Each row of a before or after table is a point. One or more steps were done to the points. Then noise was added and the rows were shuffled. The steps act on columns, c1 being the first. Write out the steps. A step turns or swaps two columns, mirrors them in a line or flattens them onto one, adds a multiple of one to another, or multiplies or shifts one. Angles are multiples of 10 degrees, from the lower column toward the higher: turns from -170 to 170, lines from 10 to 170 but not 90. Use the fewest steps. Two steps may share a column if one is a turn and the other turns, adds or multiplies; they go together, in the order done. Otherwise the lowest column goes first.
(in the rows, 128 means zero)

Before (9 x 3)
[[132  90  95]
 [114  97  94]
 [114 166 156]
 [164 113  93]
 [ 65 155 137]
 [128 175 163]
 [105 146 172]
 [137  91 111]
 [ 88 168 141]]
After (9 x 3)
[[ 91 139 112]
 [113 164  92]
 [166 115 156]
 [ 91 132  96]
 [149 107 173]
 [167  88 142]
 [174 128 162]
 [ 99 114  94]
 [156  64 138]]
Steps: swap c1 and c2

Before (10 x 6)
[[ 99  84 151 162 107 111]
 [148 158  89 132 139 132]
 [ 60 151 100 143 121 157]
 [ 79 152 157 162 137  77]
 [145  96 135 100  82 109]
 [102 158 140  89 131 155]
 [119 160 115 157 149 128]
 [ 96 135 120 107 150  99]
 [ 93 131 169  88 102  82]
 [108 162 150  80 123 115]]
After (10 x 6)
[[ 96 151 121 107 129 159]
 [101 140 127  89 102  91]
 [ 60 129 189 144 104 141]
 [108 134  87  80  94 110]
 [ 80 145  51 163 109 130]
 [147 149 190 132 102 175]
 [119 160 148 157 105 145]
 [ 99  92  81 161 163 111]
 [ 94 105  35  88 116 111]
 [145  74 105 101 143 133]]
Steps: turn c2 and c5 by -70 degrees; multiply c3 by 2; turn c3 and c6 by -140 degrees

Before (8 x 8)
[[156 101 150 140 109 150 111  78]
 [121  86 130 157 167 143 102  63]
 [128 114 158 127 161  96 162 117]
 [157 167 169 143 142  66 178  66]
 [124  83 102 147  91 114 127  81]
 [ 95 125 127 148 142 140 135 133]
 [180 142 128 150 106 125 100 137]
 [121 149  99  75 106 107 141 131]]
After (8 x 8)
[[145 139  99 174  52 133  85 202]
 [171 148 169  92 155 183  83 106]
 [135 145 133 132 158  95 124 122]
 [156 125 155 142 195 146 115  84]
 [147  79  99  95  84 133  98 156]
 [102 151 132 117  82 175 155 135]
 [ 96 139 149 157  87 142 133 154]
 [120 152 129 177 208 111 119 196]]
Steps: turn c1 and c6 by 120 degrees; turn c2 and c4 by -80 degrees; add 1.5 times c3 to c8; turn c7 and c8 by -150 degrees; multiply c5 by 2

Before (12 x 11)
[[135  79 134 105  80 161 133 174 104 123 111]
 [125 161 142 156 115 148 100 152 167 121  63]
 [ 77 175 118 157 108 102 116 141 130 110 154]
 [169 101  62  81  92 108 142 133 157 170 152]
 [108 167 107 123 111 100 138  87  85  89 149]
 [150 124  73 106 149  92  88 187  88 152 157]
 [127 147  97  92 165 169 139 178 152 116  76]
 [161 156  69 158 155 139 176 107 120 135 118]
 [115 102  85 159 158 119  89 126 130 111 153]
 [127 123 133 127 157 175  97 134 151 101 163]
 [116 120 127 145 175 153 146 113  87 146 102]
 [117 170  84 152 114 182 122 100 164 132 102]]
After (12 x 11)
[[152 118 135 146 177 164 122 122 145 112 140]
 [117 156 183 159 159 147 133 141 142 139 162]
 [ 80 101 202  72  93 102 213 135 123 112 139]
 [174 166 115 158 118 152  56 128 109 127 174]
 [167 146 154  85 171 183 195  96 107 147 160]
 [155 170 180 160 113 195  87 166 127 141 134]
 [135  83 120 108  85 173 166  78 127 133 144]
 [100 120 115 133 159 191  94 135 126 152 105]
 [122 103 163 153 158 115  46 127 129 152  94]
 [143 177 132 159 103 100  71 123 131 151  72]
 [ 90 122 196  97 151  86 123  56 125 125 124]
 [125 165 136 117 114  94 142 138 154 171 100]]
Steps: turn c1 and c11 by 130 degrees; turn c3 and c10 by -160 degrees; add -1.5 times c4 to c7; multiply c6 by 1.3; turn c8 and c9 by -150 degrees; multiply c9 by 0.4

Before (13 x 14)
[[147 114  71 122 147 152  85 144 106 149  87 160  91 147]
 [ 99 163 170 155 127 154 140 175 133  42 145 133 144 113]
 [113 157 116 188 109 197 148 196 109  76 134  97 147 111]
 [162 128 102 129 133 159  75 140 107 123 108  99  70  93]
 [ 98 103 116 183 110 128 125 160 117  62 120  94 163 123]
 [163 118 152 131  99 134  81 122 141 122 186 155 183 154]
 [137 107 114 169 120 169  71 128 124 158 109 164  59 116]
 [104 158 125 159  96 145 124 180 164  91 107 106 162 101]
 [114 126 107 111  90 140  99  73 130 121 176 150 167 135]
 [148  77 121  97  82 157 105 114 168 100 184 170 157 139]
 [116  96 125 105 140 153  89 101 170 138 189 116 159 152]
 [138  94 147  93  84 151 106  84 143 140 149 129 146 181]
 [135 153 121 185 126 164 138 132 161  52 126 103 161 129]]
After (13 x 14)
[[130 157 122 165 126 165 139 133 163 221 180 102 166 128]
 [114 152 117 142 112 200 150 193 112 206 183  96 146 115]
 [119 126 108 145  91 140 102  73 128 127 226 149 173 136]
 [138  94 152 126  85 151 106  83 144  93 196 124 150 162]
 [140 106 117  67 117 168  68 130 126 141 157 163  59 116]
 [102 104 116 132 111 124 122 159 120 213 172  94 160 125]
 [146  76 120 140  81 154 102 111 167 122 230 170 160 134]
 [162 130  99 133 127 157  76 141 107 132 157  97  74 106]
 [165 120 150 123  96 132  79 124 137 135 236 153 185 145]
 [100 161 168 194 131 151 141 173 132 206 192 129 143 120]
 [103 159 125 147 102 144 122 182 163 178 159 106 159 111]
 [150 116  69 107 153 150  81 142 104 111 139 163  91 140]
 [117  93 125 118 142 151  89 100 167 107 238 121 156 140]]
Steps: turn c4 and c10 by 130 degrees; add 0.5 times c2 to c4; shift c11 by 50; multiply c14 by 0.7
